Each row is a point. Before rounding, the points of a table are all equally far from one centre. They may lie mostly on one side of it. Write the centre, to within rounding.

Points (6 x 2):
[[-17.4  18.7]
 [ -9.3  19.3]
 [  1.4  -9.3]
 [-13.7  19.5]
 [-29.3   5.4]
 [  5.0  -2.3]]
Centre: [-12.1   2.0]

Points (14 x 9):
[[  9.4 -12.0  -5.1 -23.1 -21.6   9.4   4.0 -25.0   6.8]
 [ 18.9 -10.7 -15.8   5.2 -28.4   0.0  17.8 -17.6  -8.4]
 [ 22.9 -19.4 -16.4   0.3 -18.1  -6.4  18.6  -5.8 -10.6]
 [  1.2  -0.3  -9.2  11.1 -10.5   4.1 -13.3 -32.5  -2.0]
 [  9.2 -16.8  -0.9   0.1   1.7 -15.4  21.7  -9.5  -1.3]
 [ 15.7 -14.2 -18.8  -8.2 -31.3  15.4  -0.3 -16.4  -9.3]
 [ 21.4 -15.7   1.4  -7.6 -20.1  -0.1  -4.1 -25.6 -25.1]
 [  1.5  -2.3 -18.9 -15.2  -5.9  -4.1  17.2 -20.8  14.1]
 [  5.0  -0.8 -26.2 -25.7 -14.5 -16.0  14.4  -1.4 -12.7]
 [ -8.5  -8.2   8.2   4.2 -12.3  -3.1  26.0  -6.2 -11.3]
 [  8.4   5.9 -23.7   7.2  -9.1  -4.3   6.2 -20.8  15.8]
 [ 11.4  -5.5  14.6  11.3 -13.0  26.2   2.9 -14.8   1.1]
 [ 13.1  -1.2  11.7 -12.7 -27.3  -8.2 -14.8 -10.6   7.6]
 [ 22.4   4.3   2.7 -18.0 -34.7  11.6  13.9 -17.9 -20.7]]
Centre: [11.4  7.7 -4.4 -7.0 -6.1  4.5  2.1 -4.8 -9.7]

Points (26 x 20):
[[ 19.6  18.0   1.0 -20.0   5.0  12.2  -5.3   2.0 -13.5   5.2   3.0  -1.5
   14.5  39.1 -26.5   8.4   1.5  11.3   6.2  14.3]
 [ 13.8  18.3  -2.9  -7.1   0.0  29.0  -1.8  11.9 -10.9 -11.8 -22.3  -2.4
   -1.0  32.8 -23.9  -9.5   9.3   6.5  -5.4  13.5]
 [ 27.8  10.7  15.4   5.7 -14.0  26.1  -4.9  18.3 -11.4  -0.8 -22.6   7.7
   18.4  20.8  -9.3  -9.6  -7.1  -0.2 -19.5  11.3]
 [  2.7  -7.1  -6.0   0.0 -10.8   7.3  20.6   8.0 -21.1  -0.2 -14.7 -13.6
   -2.4  28.2 -13.4 -16.4  -3.6  -8.8  -8.9  24.9]
 [  2.1   8.2   8.8 -21.7  15.6   9.1   2.5   1.5  -7.1   8.9  -5.5  22.2
   -1.2   6.0 -16.3 -23.3  11.9  -2.8  13.1   0.4]
 [ -1.8  25.8   8.9  -7.2   3.6  36.1   9.0   8.9  -3.9  14.8  -3.7  -0.6
   15.8  24.3  -5.2 -13.8  10.4   6.4  14.4   2.3]
 [  6.2   0.7  13.0 -20.2 -15.7  21.0  -5.7  17.3 -13.9  -6.6 -15.4   1.9
   18.0  33.3 -26.2  -6.2   1.0   6.7   2.1   4.3]
 [ 31.5  10.7   4.9  -0.8  -0.5  19.6   8.1  12.1   9.5 -16.8  -5.3  20.8
   21.9  31.1  -8.6 -11.8   1.2 -17.0  -3.0   4.0]
 [ 28.6   6.9   4.8  17.1   4.2  22.7  -8.6  32.1   2.2  -9.4  -7.8   8.2
   27.5  18.4 -33.0 -12.1  -6.1  -7.5  -5.4   6.5]
 [ 15.7   9.6  11.9  -6.3 -12.9  30.2  15.5   3.3   3.4  -7.9  -4.8   0.6
    5.7  41.2 -10.3 -16.6   4.1  16.7  -4.7  -2.5]
 [  0.3  -2.9  10.3 -10.7 -19.7   9.6   7.8   2.4  -3.8 -12.5  -0.7 -10.8
   33.7   5.6 -25.1   1.4   0.9  11.1  22.6  14.9]
 [ 24.3  -0.2  11.7  -9.7 -16.0  14.6  -9.1  10.1  -4.6 -17.0  -1.0  -1.8
    5.3  15.5  -7.8  -1.2  18.3 -13.0  23.4   8.2]
 [  8.8  17.1  -8.4  -2.7   6.7  29.9   3.1   4.7   0.5  12.4  -9.8 -12.3
   12.0  14.3 -20.2  -5.6  11.7  -8.7  16.8  28.8]
 [ -7.1   8.6  14.3  -5.2   2.8  35.6   1.0  -3.9 -18.7   1.9   2.3   5.5
    4.2  19.9 -27.5 -12.6   6.2  -1.9 -11.7  18.3]
 [ 17.0   9.2  28.4  -1.2   0.0  18.4 -10.0  25.3 -14.1  -4.9 -19.8   6.8
   15.5  26.0 -20.5 -22.1 -12.9  -1.9   3.2   9.0]
 [  1.3  11.2   4.1  20.0  -2.7   1.5  14.6  21.2 -17.8  12.1 -15.7  13.3
   27.4  31.2  -5.7  -8.8  -7.0 -10.9   9.2  11.2]
 [ 18.0  13.5   1.4  14.9   0.4  29.3   8.1  23.8 -17.1  16.8 -14.7 -10.6
    2.2   4.7  -7.3 -28.5  12.8   1.4  10.5  10.9]
 [ 16.8  13.0   2.3  10.0  -4.0  28.5  -0.6   5.2 -16.7  -4.9 -18.5  -4.0
   34.4  16.8 -14.2 -29.7  -8.6   8.8  14.1  28.7]
 [ 12.3   5.0   3.0 -15.4 -22.9  15.4  -8.5  18.7   6.1  -8.1  -4.0 -10.6
    8.8  18.9  -8.5  -8.4  18.8 -12.1   1.8   7.3]
 [ 20.3  -5.6   3.0  16.1 -34.5  20.7   4.4  20.3  -7.1  -9.6   0.6  -5.2
   23.4  23.8  -3.1 -17.8   1.1   2.7   3.3  15.4]
 [ 24.1   9.5  -1.4  -1.0 -15.3  16.1   3.3  29.6   4.9  -2.3   9.1   1.5
    7.6  31.6 -17.6 -20.4 -12.6  15.8  11.9   1.9]
 [ 16.4  14.0   6.6 -11.5  -9.9  28.1  -1.8  12.3 -15.1   1.9 -19.7  -3.9
   17.8  26.8 -24.3   3.2  -2.0   6.3 -19.3   6.5]
 [  2.9  11.5  10.9  -9.9 -14.2   9.0  10.4  -9.3  -6.1   4.1 -11.3  -1.6
    0.8  10.0 -23.9  -0.6  -1.8   1.8  28.2  -2.5]
 [ 30.6  10.9  -6.1  -1.0  -1.8  22.6  15.8  26.3   4.7  -7.2  -6.1   2.8
   -1.8   7.0 -12.4 -10.8  13.5  23.6   9.8  -5.7]
 [ 19.1   8.8  14.8  10.8  12.9  10.5 -15.0  -2.6 -24.5   8.7  -3.1  24.9
   24.4  27.4  -7.8  -1.6  -4.8 -10.7   5.9  19.0]
 [ 15.1   1.8  -2.0 -20.5  11.2  19.1   0.1  18.4   5.4  -8.2 -31.5   2.6
   27.7   7.0 -11.8 -16.4  -0.3  -7.7   8.0  -7.4]]
Centre: [ 13.0  -1.0   2.4   6.4   7.4   8.0   2.2   4.4  -7.7  -2.6  -0.8  -3.4
  16.2  12.6  -9.9 -10.5   1.0   5.1   1.0   3.7]

Points (29 x 24):
[[ 10.2 -16.6  -0.7 -24.2 -22.0 -33.8   9.1   3.3  28.5   1.4  -1.0 -19.8
  -39.4  11.5  10.5   0.3  15.2  15.5  13.8   2.2  -9.8  13.8   4.5  18.0]
 [  7.8   3.8  -7.9 -12.0 -13.9 -24.9  37.0  13.8  15.7  -5.4 -22.3  10.1
  -18.0  11.1  -5.0  19.5  -2.1   2.2  24.5 -20.1  13.0  13.7  -8.3   2.6]
 [ -9.0   0.5  -1.9 -20.8 -25.9  -9.3  18.3  -0.2  16.4  24.4   2.7  -0.6
  -23.9  14.6 -10.9   6.3  26.8  19.7   2.7 -18.6  -7.5  14.2  -7.9  -0.9]
 [-14.6  -2.1  18.5 -24.5 -31.6 -16.7   4.3 -24.1  19.1  -5.7 -14.8 -16.2
   -9.5  -1.6 -12.9  11.5  -9.4  14.7   1.1  -7.7  -6.2  -7.9  -7.2 -16.2]
 [  5.6   3.4  21.3  -4.7 -36.1   0.2  18.3 -25.6  17.1 -14.7 -10.7   1.4
   -8.1   1.2  -2.1   5.9   7.2  12.9  13.1   8.1 -12.6   5.1  -9.3  -3.2]
 [ 23.6  12.9  23.2 -20.2 -22.0 -33.4  11.9   7.5   8.3 -11.4 -10.5  -9.4
  -24.5  25.4   1.1   4.4  14.0  -6.0  12.4  15.1   3.4  10.5  -7.3   1.1]
 [ -7.3   7.9  15.9 -17.2 -21.7 -16.7  19.4  -7.3  12.2   2.5 -34.8   9.0
  -11.0   2.0 -14.9   3.2   5.3  -4.5  10.8   6.8  -6.3  21.7 -10.7  24.5]
 [ -8.3  -8.3  26.5 -19.5 -26.1  -3.8  26.6  11.4  31.5  -6.9 -27.0  -9.9
  -10.2  -7.8  -1.6  10.6  16.2   2.6   7.6   4.3  18.9   7.6   3.3   0.1]
 [ 19.1   0.5  -4.2 -13.1 -16.4  -0.9   9.1   0.9  -2.3  -0.5   7.7 -10.5
  -22.5  13.5  -3.2  -0.8  28.5   9.1  22.3 -21.9 -18.2  17.9 -11.1   3.6]
 [  6.7   2.4  13.0  -6.1 -35.9  -6.0   0.8  -1.4  15.9  -7.8   8.6  -5.9
  -14.3  -9.1  11.3  -3.7  12.7   5.7  14.0 -12.9 -13.7  20.8   0.6   1.2]
 [ 14.5  18.0  21.4 -32.0 -15.4 -20.4  22.1  -6.6   8.6   5.4  -0.4 -25.3
   -8.9  -6.9  -2.2 -15.6  14.5  -1.6   8.7  -8.3 -16.1  11.1  -4.2  -2.2]
 [ -3.6  14.4  28.5 -18.6 -16.7  -1.9  21.5  -9.3  18.1 -17.5   4.8  -6.3
   -4.3   9.4   9.8  -3.4   9.9  22.9  25.6 -12.5 -14.7  12.1   9.4   1.9]
 [ 20.2  18.0   8.0 -20.2 -32.9 -16.3   1.0  -0.5  24.1  -3.5  -8.1  -9.7
  -25.4 -16.0 -15.5  13.1  16.4  12.8  17.0 -10.1  -6.8  -2.4  -7.1  -3.9]
 [ 21.2   3.5   3.8  -8.6 -25.7 -27.0  14.4  -7.8  20.9  -7.9  -9.2 -16.9
  -35.6  14.4   7.8  -2.5  10.3  12.8 -17.6  -4.3   0.9   0.9 -19.5   1.0]
 [  4.9   0.9   0.0 -14.1 -31.3  -4.8  20.8  -6.3  22.6 -31.3 -14.4 -25.0
  -10.1   1.2  -0.2  21.2   1.1  -9.8   8.5  20.6 -14.5   9.1  -3.2   9.0]
 [  2.2  10.5   3.8 -16.6 -26.1 -14.0   2.4  -8.5  29.4   5.1  14.3  12.7
  -21.2   7.2  -8.9  37.4   9.2  -1.4  18.8  -2.9  -7.0   4.5 -11.0  23.5]
 [  1.2   9.3   7.5 -28.5 -16.5  -8.9  25.8  -5.6  24.0 -20.9  -3.5  -9.1
  -15.3  -5.8  -2.9   4.0   9.8  -0.9  23.7 -24.3   0.1  26.4  13.0  11.7]
 [ 11.5  12.9  -1.9 -13.1 -28.5 -18.2  -4.3 -17.1   9.2  -6.5 -15.7 -11.1
   -2.6   2.2  19.0  17.5  14.8   2.4  12.0 -17.3 -10.7  -9.0   9.2   7.8]
 [  3.8  -6.7   8.1 -23.3 -25.7 -15.5  24.1 -12.7  20.3 -14.8 -24.2   1.8
   -7.8  -0.3  13.4  12.7  17.1   6.8  10.5   0.0 -13.5  15.4   9.6  11.5]
 [  8.6   9.2   4.6 -12.8 -20.9   1.1  23.6 -13.1   4.6 -26.4  -7.3  -7.4
  -14.6   1.5  -4.4  16.2  21.9  12.8  19.1 -14.2 -18.8   1.1   8.7  -2.4]
 [ -7.8  -1.6   7.8   2.6 -29.9  -5.5  24.9  -8.7  17.8 -11.5 -12.4  10.8
  -26.3 -11.7   7.1  -7.0  15.4  -3.6  15.7 -20.4  -8.6   8.0  -6.9   2.1]
 [ 15.3   4.8  13.6 -25.7 -16.8 -17.5  -4.0  -4.6  14.6 -19.9  14.1   3.2
  -28.6  -1.0   2.8  -7.9  -5.1   9.2  19.0  -8.4 -23.9  12.9  -0.5 -12.2]
 [ 16.3  -4.1  28.7 -16.7 -13.8  -5.3   3.3 -17.1   2.1 -13.2  -1.3   2.3
   -4.1  10.7   1.3   9.4  16.2  -1.3  13.9  11.0 -19.2  16.6  -6.2 -10.1]
 [  9.2  -8.4   7.0  -7.0 -29.1 -16.3  13.4  -1.1  15.4  -6.3   9.5  -0.1
  -21.1   6.3 -10.8   1.1  12.5  -7.1   8.9  -8.0 -10.2  21.4  13.6  -8.1]
 [ 16.9  -2.1   0.1   1.6  -4.3 -36.5  12.5  -7.5  28.9 -16.3  -3.6  -5.9
   -5.3  -9.0 -10.3  -8.3  -1.6   6.8  12.2 -11.6  -9.1  17.7   0.8   8.3]
 [ 20.7 -15.7  -1.7 -23.5 -23.5 -13.9  14.6   2.4   7.1  -2.3 -11.6 -18.7
   -2.5 -11.5  14.7   1.0  -1.8  11.6   9.1   2.8 -11.0  24.2  -8.1   6.3]
 [  2.8   6.5  -1.7  -8.1 -23.8  -9.1  -3.8 -12.9  28.7   5.1  -3.0  -6.2
  -34.0 -15.2   3.4  16.2   0.3   2.3  15.6  -9.9 -19.8   8.3  23.2  -7.8]
 [ 12.3  -1.3  19.2 -10.6 -29.3 -22.2   9.3   3.1  19.4 -26.4 -17.9   5.0
  -21.1   9.7   4.4   4.0  -3.3   7.9  24.3 -15.7 -12.5  10.6  -6.4   2.3]
 [  6.9  16.6 -10.8 -11.6 -26.4 -21.4   7.2 -21.9  17.5 -21.6 -15.1 -13.4
  -15.8  -2.6  11.0   1.8   7.7  10.5  15.6 -10.3 -14.2   5.4  12.4 -11.7]]
Centre: [ -5.6   4.4  -0.2 -16.9   4.9  -4.3   7.5  -0.2  19.4  -0.1  -5.9 -10.4
 -19.8   7.7   3.2   3.6   0.9   0.5  15.1   3.9   1.2  -4.7  -9.9   3.0]

Points (29 x 24):
[[ -9.8  25.8  13.2  -0.9  -5.8  -0.6  15.1  10.3 -10.5   8.6  -1.8   3.2
   -4.1  -5.8  30.4  -4.3  19.9  11.1  -6.3  -3.7   7.4   4.6  10.5   9.9]
 [ -0.3  18.8  15.7 -23.7 -16.2   2.4   7.3   3.0 -25.5   5.1   4.9  -0.3
   12.5  -7.1  40.1   5.0  17.7   3.6   7.9   1.5   8.7   0.0  17.4  -3.8]
 [  3.2   7.1  -1.4  -7.0   9.9  -3.4   3.6  18.0 -25.8  10.6  15.8  11.2
    3.7 -36.8  40.1  -9.5   8.6  20.5  20.5  -2.6  -8.8   5.0  13.9   2.9]
 [  5.5  22.6   5.7  -8.1  -7.2   3.7   5.2   6.2 -23.6  -7.5   5.0  14.2
   10.0 -24.3  21.5   2.4   4.6  17.6  19.5 -10.9  -4.7  17.8  14.6 -19.0]
 [  5.3  24.0  -7.3  -6.3  10.8 -24.7  -9.4  -3.6 -24.4  13.7   9.7  14.2
    8.1 -19.0  19.3  -7.6  -6.8  16.3   5.7  -8.5  10.6  -0.8  18.0 -13.9]
 [  3.5   9.3   3.4   6.7 -10.3 -11.8  11.6  17.5 -34.3   0.6  13.2   1.1
   -0.7 -21.2  25.7  -8.4  28.2  23.2  18.1  -2.7   7.6  -6.6  16.3  -2.7]
 [-14.6  34.8 -13.9  -1.6   1.3  -5.5  -0.5  -2.0  -2.1  21.6   3.3  -0.3
   -4.0 -22.3  26.6  -1.6   2.5  19.7  -3.2   1.6   2.7  -8.4  -2.6   4.0]
 [ -3.3  19.1 -19.9 -15.1  -2.6  -9.8  22.4  17.6 -36.4  -3.1   6.2 -16.9
   -5.3 -25.5  24.3 -12.3  -1.4   6.2  13.3  -0.9  -1.6   6.0  17.2 -17.1]
 [-11.1  -2.9   4.9 -19.0  10.6  11.6  10.2  12.2 -32.9   1.8  24.5   5.5
   15.3 -30.2  19.3  -2.5  -0.4  13.7   9.6 -18.3  18.0  11.8  20.9   5.4]
 [ -1.7  22.7   1.5  -0.4 -10.4  17.7   1.2   2.1 -32.5 -19.1   6.1  10.3
    6.5 -13.9  16.5   1.7  -5.2  15.1  16.7  14.4  11.4  -3.6  11.6  -5.0]
 [ -5.6   6.5  -3.7 -20.8   0.0 -12.1  14.4   7.6 -35.5  -5.2  10.0   9.4
    8.3 -23.5   3.1  -7.2  10.2  24.4  16.9 -18.9  -1.6  25.5   5.5 -13.6]
 [ 17.0  17.9  16.1  -5.0   0.8   4.8  -2.2   7.9 -23.4  14.6   1.4  -6.9
   11.7 -33.1  19.2  -8.5  -1.2  -4.0   6.8 -12.4  11.2  15.4  -8.3  -0.8]
 [-16.6  20.3  -3.9  -9.6 -16.6  -1.1 -19.3  16.8 -32.3  -3.8  21.2  -4.0
   -6.6 -15.4   9.4  13.6   3.2  -4.0  15.4 -11.0  17.9  23.4  -3.2  -6.9]
 [  4.8   8.7   8.1  -9.9  26.7  -1.9  -9.2   8.0 -37.5  -7.8  13.4   2.0
   12.4 -22.3  25.8   3.7   6.1   2.3  -5.7   4.8  -2.4   9.9  12.4  -4.5]
 [-20.1  21.6  -8.7   7.0   9.9 -14.8   4.8  15.3 -25.3  10.0  19.6  -5.6
    8.7 -13.1   5.1  -9.1  -3.2  30.2  19.4 -12.8  14.1   3.4   4.5  -7.2]
 [ -6.3  19.9   5.7  -6.1  -8.6 -24.6   1.4  23.5 -22.4 -10.7   2.3 -10.0
    8.3 -15.9   9.8  -1.6   7.6  37.1   5.5   0.5   4.4   7.5 -10.6  -4.3]
 [ -4.7  12.7  -8.9 -12.4   5.8   4.0  -0.4   9.3 -25.5 -15.5  16.5  -1.7
   10.7 -19.1  19.0  -1.7 -14.0  -7.9  18.3 -29.3  -7.1  15.6  15.0  11.6]
 [  5.8  36.1 -15.9 -15.8  -3.4 -11.7  12.2  -2.4 -11.8 -17.1   5.2  -4.4
   -2.5  -2.0  15.8   5.4  -3.7  27.3  15.1  -7.0  -1.1  17.8  -1.0 -14.7]
 [-17.2  17.9  -4.1  -5.9   8.6  -5.4  -2.1   2.6 -41.5   2.3  17.3   5.7
   -0.2 -22.5  32.1   8.2   3.6  31.2  12.7  -4.1   1.9  22.5   9.4  -0.7]
 [  1.9  30.5  -6.4   0.1   3.9  -6.3   9.0  -3.4 -25.0  27.0   3.2  -2.6
   12.3 -27.5   9.1  -5.3   3.3  16.2   7.8   3.6   5.1  17.4  13.1   7.7]
 [-11.2  31.2   9.8  -5.9  12.9  -0.3  -0.2   6.3 -21.5  13.4  10.8 -18.3
  -18.7 -13.7  21.4   5.2   7.4  -2.1  19.3  -6.3   6.6   7.4   5.1 -13.9]
 [  0.4  19.0   4.6  -5.6  -6.4   7.8  15.5  17.4 -13.2   7.8  13.0  -1.2
    7.3 -18.9  30.6 -17.9  -8.9  22.2  10.3  23.2   8.4   0.2  16.7 -10.0]
 [  2.7  14.3  -2.0   0.5  -3.9 -15.1  12.0  18.2 -32.5  10.1   9.1 -15.7
  -11.2 -30.1  29.8 -28.0   6.5  18.0   5.5  -9.1  11.7  10.5  -1.2 -12.5]
 [ 14.7  15.3 -21.3 -27.0   2.5  -3.3   3.0  10.3 -31.3   8.0  23.4 -11.4
   22.4 -12.5  35.1 -20.0   8.6   3.4   3.0 -19.7  19.7  10.7  10.4  -4.6]
 [-12.7  25.2  16.9 -13.9  12.2  -6.0  12.8   8.0   2.3  -5.1  11.0 -11.8
   14.5 -15.2  33.0 -10.6  12.5  16.3   6.3  -9.8   8.7  15.8   8.8  -0.9]
 [-19.4  20.3   8.5 -10.2  -3.3  -8.8 -10.5  21.3 -22.3   7.4  25.1  -6.1
    3.3 -20.0  26.4  -2.1  17.7  -6.4  17.2 -11.8   0.1  -2.3  -4.2  -9.4]
 [ -4.5   7.1   2.4 -32.3  -7.4  -5.8   7.2  13.9 -29.3   4.5  -3.1   1.4
   -4.9 -41.9  29.3  -7.0  15.4  11.6  -4.7  -2.8   5.1  -1.9  14.4   5.2]
 [ -2.2  28.5   4.2 -24.8  -9.6   2.8 -11.1  13.4 -27.5  20.9   7.2  -1.2
   14.0 -32.2  29.6   0.7   2.7   7.0   5.6  -4.5   3.2   9.2   3.2   9.0]
 [ -8.2  14.9 -14.6   1.9  11.0 -18.3  -0.4  21.1 -18.3  -2.0   2.6  -9.0
    2.9 -26.9  26.8  -9.5  25.2   1.4  20.6 -13.9  15.6   4.3  -7.1 -18.1]]
Centre: [  0.6  -1.2 -10.9 -13.1  -2.1  -1.2  -4.9   2.3 -12.5   0.0  11.6  -9.4
  -1.4 -10.7  16.6  -5.8   5.0  12.1   9.8  -0.9   8.9   7.6   3.8   1.6]

Points (27 x 24):
[[  7.2   9.3  13.6 -10.9 -11.9  -0.7 -35.0  21.6  15.0  -0.8  -3.0   1.4
   -9.3  16.9  -4.6  -5.4  -5.9  11.4  -7.5  14.2  -4.8  24.3 -23.8   9.5]
 [  6.1  26.0  18.8  -0.5 -11.0  -2.1 -35.2   4.9  20.6  13.5  -2.0 -15.5
  -14.7   0.7  -1.9 -18.6 -20.4  23.8  -4.5   4.8  11.4  11.7 -21.8   1.3]
 [ -3.9   5.8  -1.6  -5.3  -5.8   4.3 -38.0   4.9  35.8   4.5 -10.3  -7.0
    1.0  18.5   4.9  -9.2 -10.9   7.0   7.7  -5.9  -1.2  10.7 -25.7  10.2]
 [ -0.6  17.5   2.7  11.3  -3.4 -17.4 -36.6   6.9  19.5   2.7   7.3  11.8
  -21.0 -12.3  -5.3  -1.1   6.7  21.6  -0.7 -10.7   5.1   8.7 -31.8  13.9]
 [ -3.8  15.9  13.0 -13.3 -23.6 -21.8 -36.1  10.3  13.6   2.2   4.0  -6.5
  -29.7  -3.4 -10.5  -5.7  -5.2  14.7  -8.5  18.5  -7.5  12.3  -9.4   0.7]
 [ -2.6  19.8   5.3   4.5  -0.3  -8.6 -31.6   9.6   6.6   9.8 -15.0 -15.7
   -3.0  -3.2 -14.8  -7.7 -10.2   9.7 -14.5   1.8  -6.0  22.0 -29.0  16.6]
 [ -9.3  16.3   8.5  -2.0 -21.9  -1.7 -35.9   8.7  25.0  -3.9  17.0   9.9
    2.0  12.0 -15.2 -16.1  -6.1   6.4  -3.0   9.1 -16.3  20.0 -21.7  28.8]
 [  4.4  16.6  19.5   2.2  -3.6   8.9 -34.1  10.7  21.7   9.5   5.4  19.4
  -11.7  10.9 -10.3 -13.4  -5.5  10.6  -4.2   2.1   3.9  18.1 -29.7   2.8]
 [  1.6  10.5  11.7  -0.9 -14.0 -16.5 -32.8   8.8  22.6  -0.7 -12.0 -10.1
   13.5   4.7   3.6  -8.2  -6.2  16.6   0.7 -11.7  -8.1  22.2 -19.5  24.6]
 [ -3.5   5.6  21.1   4.4 -15.1 -11.8 -31.8  18.4   1.0   8.1  15.6 -12.9
   -7.5   4.6  -4.9 -19.6 -14.0  22.3   7.7  -5.4  -2.2  15.1 -28.3   8.0]
 [ -3.2  20.2   8.1  -9.8 -11.7  -5.2 -38.0  14.6   8.8 -12.1 -15.2  -9.0
  -14.5   8.3  -5.3 -14.4  -9.1  10.6  -0.2  -1.7   2.0  32.2 -20.5  10.7]
 [  0.8  19.0  14.2 -10.6  -7.9   3.0 -32.4  -2.7  21.4  -4.2   0.2  -1.7
    1.9   1.8  -9.4  13.9  -4.5   2.9  26.8   6.8   3.2  28.3 -22.4  17.4]
 [  2.1  27.5  15.6  -0.2 -12.5  -0.5 -35.2  18.0  12.8  -2.6  14.5   9.9
  -14.6  18.6  -5.1 -12.5  -8.8  12.8  -6.9  13.2 -13.6  15.8 -11.6  16.0]
 [  8.2  19.2   7.3  -2.3   7.5 -18.2 -19.9  15.8  17.9   5.0  19.7  -0.8
  -10.7  -9.3  -0.4  -7.0 -11.7  14.8   9.7  13.4   5.1  23.3 -16.2   7.8]
 [ -9.9  10.9  16.2  -5.2   1.2  -9.7 -32.7  16.8  13.3  -1.3   8.5  -2.9
  -17.4   3.3 -11.6 -20.4  -5.0  24.4   2.0 -10.4   6.3  13.6 -13.6  17.7]
 [ 12.7  25.3  11.0  -0.2 -12.8   5.2 -29.9  19.9  25.6  14.5   9.8  12.0
    8.4  -4.3  -5.6 -13.3  17.6  10.7   5.7  -1.4   4.5  24.7 -17.9   4.6]
 [  8.3   4.6  10.7  -6.4 -18.2  -3.9 -22.4  15.9  29.9   9.1   7.6  -5.1
   -8.6  12.4 -15.5 -21.2   0.3  10.0  11.7  20.6   0.2  26.6 -11.8   0.5]
 [-16.4  10.3   6.2   7.9   2.1   3.9 -10.9   3.8   4.2   8.4 -13.3   1.6
   -5.6  21.5  -8.5   7.2 -23.2  12.9  13.4  12.6  -5.4  15.8 -19.3   9.5]
 [  2.5  11.1   2.1  14.2  -0.7   0.4 -26.3   2.7  37.9   5.6  10.4  -8.4
   13.2  -8.6  -9.0 -11.0 -15.9   7.1  -9.3   0.3   2.2  26.2 -11.8  17.4]
 [ 17.2  10.0  13.2  -5.5 -13.1   4.4 -30.3  13.4  34.3   6.1  -4.3   2.3
   -7.9  11.8 -13.1  -1.5 -25.1  12.3  -8.6   8.8  -2.5  14.7  -6.7  13.0]
 [ -7.9  18.3   4.6  -6.3 -24.2   9.8 -42.9  25.1  12.5  10.2  -2.9   9.1
   -3.3  -2.9 -10.9  -3.0 -10.2  16.7  18.2  14.6   2.6  15.4 -18.3  -4.6]
 [ 13.7  31.5  -2.9 -10.3 -13.9  -4.0 -38.0   6.3  -2.4   8.4  -6.8   4.9
   -5.5  -8.1  -4.5  -8.8   3.2   2.2  16.9  11.1  -8.2  19.2 -19.0  12.3]
 [  6.8  11.9  13.2   5.9 -18.6  -9.4 -33.5   6.7  31.2  -5.3  12.7 -16.1
  -21.6  -7.8  -5.3  -5.3  -2.2  30.4  17.8  -5.0   0.9  15.2 -31.4  15.7]
 [ 11.0  28.2   6.4  -3.5  -7.2  -8.0 -33.5  10.3  36.0   5.7  -5.0  11.3
  -13.9   4.3 -15.8 -14.5  -3.5  19.5  -4.9   5.5   8.0  19.6 -12.6  -3.5]
 [  5.4  16.4  18.0  -3.1  -2.6  -8.9 -27.1  -3.5   1.5 -11.7  -2.0  -8.7
  -12.1  14.3 -14.8 -14.5 -15.6  17.3  -5.1   5.1 -15.3  27.4 -15.0  10.1]
 [ -2.6   6.8   9.0  -2.4  -8.2  -5.9 -28.7  10.6  35.4  10.6  -6.0  -6.0
  -11.9  18.5  -8.5  -3.4   2.0  19.1   1.6   0.2   2.3  20.8  -3.9  20.1]
 [  5.4   9.3  14.0  19.4 -16.3 -13.2 -29.9  23.2   9.6   2.3  -0.6   7.0
  -16.3  -1.2  -7.8  -8.3 -17.5  10.9  -0.9  17.3  -2.9   7.0 -32.4   0.5]]
Centre: [ -2.8  19.5   0.1  -0.4 -25.2   3.1  -4.5   1.9  14.5  -4.4   5.1  -2.8
  -4.8  -3.7  -7.9  -2.2  -4.7   9.0   1.3  -5.5  -3.3   4.7 -15.5   1.9]
